Each row of a before or after table is a point. One or more steps were done to the points. Then noise was added and the rows were shuffled. The steps act on how far a point lies along the listed directions, d1 being the first. Name the steps. A step turns or swaps two directions, mirrors them in a line or flattens them onto one, adds a multiple of one to another, or multiplies one. Angles are multiples of 10 degrees, from the lower direction toward the higher: turns from -170 to 170, lines from 10 to 170 but not 90. Use the fewest steps. Two steps may share a direction if one is a turn and the other turns, adds or multiplies; they go together, in the order done. Otherwise the lowest direction goes first.
In the rows, zero is written as 128.

Directions:
(1): [147 169]
(2): [169 109]
Before (11 x 2):
[[ 63 117]
 [135 166]
 [ 85  57]
 [150 151]
 [106 165]
 [152 153]
 [117 106]
 [154 139]
 [111 167]
 [149 123]
 [162 160]]
After (11 x 2):
[[137  87]
 [100 127]
 [193 116]
 [ 97 113]
 [146 145]
 [194 181]
 [109  95]
 [100 115]
 [ 86 109]
 [110 138]
 [132  87]]
Steps: turn d1 and d2 by -160 degrees

Directions:
(1): [177 115 114 165]
(2): [168 143 156  90]
(3): [127  67 138 111]
(4): [136 128  73  96]
Before:
[[ 65 156 100 127]
 [153 100 157 176]
 [150 109 172 111]
 [ 72 126  98 117]
 [ 78 150  97 134]
 [148 136 175 149]
 [178 134 177 140]
 [ 79 135 105 119]
 [ 72 117  79 111]
 [175 124 174 164]
 [145 139 100 126]]
After:
[[ 62 169 116 147]
 [ 59 133 147 144]
 [ 72 141 125 135]
 [ 70 145 123 139]
 [138 146 143 151]
 [ 72 129 140 153]
 [158 120 115  86]
 [160  85 132 107]
 [167  82  96 133]
 [185  77 120 114]
 [184  95 136 101]]
Steps: turn d3 and d4 by 110 degrees

Directions:
(1): [156  75  96 113 136  93]
(2): [ 80 131 137  81 112  92]
Before, 12 rows:
[[130  89 104 118 131  87]
 [132 181 164 189 102 204]
 [141 112 117 117 134 112]
 [146 178 145 197 156 207]
 [131 129 128 126 144 158]
 [114 135 155 150 126 163]
 [153  60 116  99 140  56]
 [120 187 148 148 122 172]
 [ 79 145 146 130 107 148]
 [ 70 180 142  99 100 122]
 [182 118 118 143 127 157]
 [107 124 119 124 137  90]]
After, 12 rows:
[[135 121 123 127 146 154]
 [ 95 148 146 148 111 165]
 [131 116 122 108 130 108]
 [ 84 195 147 125 105 151]
 [129 125 148 159 130 166]
 [ 97 134 126 125 135  95]
 [183 139 119 202 167 194]
 [115  81 131  78 128  47]
 [174 150 142 205 115 204]
 [183  99 109 128 127 138]
 [107 102 114 105 124  82]
 [149 173 137 164 132 179]]
Steps: turn d1 and d2 by 30 degrees

Directions:
(1): [159 130  58 122 104  95 110 145]
(2): [141 109 132 112 169  70 156  89]
(3): [ 85  90 121 152 149 105 138 185]
(4): [161 109 159  84  96 124 164 167]
(5): [131 107 151 180  72  98 128 106]
Before:
[[119 146  85 112 138 144 119 134]
 [141 120 148 116  93 116 161 107]
 [103 113 106 117 149 121 141 175]
 [164 152  62 105 137 164  94 150]
 [134 139 179  81 120 124 158 121]
 [201 142 117  82  34 107 137  94]
 [150 137 183 139  83 147 127 139]
 [128 107 169 117 188 138 152 122]
 [138 150  20 107 158 129  66 182]
 [139 112 162 128  84  86 169 121]
 [104 126 166 132 147 136 141 103]
 [138 154  53 114 147 125  73 139]
 [137 115 201 145 116  92 140  95]]
After:
[[141 100 181  44 171 141 166 207]
 [140 114 141  87 142 173 143 200]
 [148 140 102 147  73  87 126 101]
 [135 137  99 140  84 123 127 108]
 [145 144  99 135 177 138 104  84]
 [131 118 182  69 142 155 145 178]
 [162 138 105 115  10 146 115 163]
 [127 115 112  98 165  96 155 131]
 [143 151 125 173  98 103  87  77]
 [126 132 102 181 101 110  93 154]
 [113 126 135  95 140 149 150 152]
 [109 145 117 149 140 134 109  89]
 [128 169  78 125 110 120  94 115]]
Steps: swap d1 and d4; turn d2 and d3 by -70 degrees

Directions:
(1): [159  66 113  99 119 181 129 169 156 137 121]
(2): [ 97 117 142 161 122 150 125 140 143 120 218]
(3): [185 109 123 105  98  76 128 119 100 153 173]
(4): [132  87 201 127 129 126  91 121  99  85 115]
(5): [166 103  86 163 186 119 118  99 140  87 136]
(6): [130 118 164 103 179 134 207 115 119 136 140]
Before:
[[104 158 120 117  79 125  41 125 130 129  35]
 [145 121 117 150 189 100 143  95 135  93 122]
 [139 138 154 103  85 109 125 148 128 155 136]
 [107 143 155 107  83 111 145 141  99 140 128]
 [163 109 112 103  60  80 130 144 127 168 154]
 [150 159  50 107 122 100 189 138 156 187 131]
 [113 178  84 154 185 161 152 120 184 121 106]
 [177 125  60 116  98 150 108 147 166 169 103]
 [146 133  76 161 138 121 115  90 122 124 161]]
After (9 x 11):
[[107 152 136 105  85 110 154 140 104 150 119]
 [107 167  92 120  88 124  52 122 141 135  32]
 [148 111 115 159 131 118  96  89 106 106 165]
 [165 105 120 101  60  76 126 142 121 164 148]
 [141 124 111 156 189 103 145  97 139  95 133]
 [131 112 193 147 178 146  95 107 133  64 107]
 [195  75 135 112  96 137  67 136 130 124 100]
 [179  68 193  97 115  76 111 120  87 108 121]
 [141 145 141 101  87 109 132 147 134 162 129]]
Steps: turn d2 and d5 by -10 degrees; mirror d3 and d4 in the line at 170 degrees
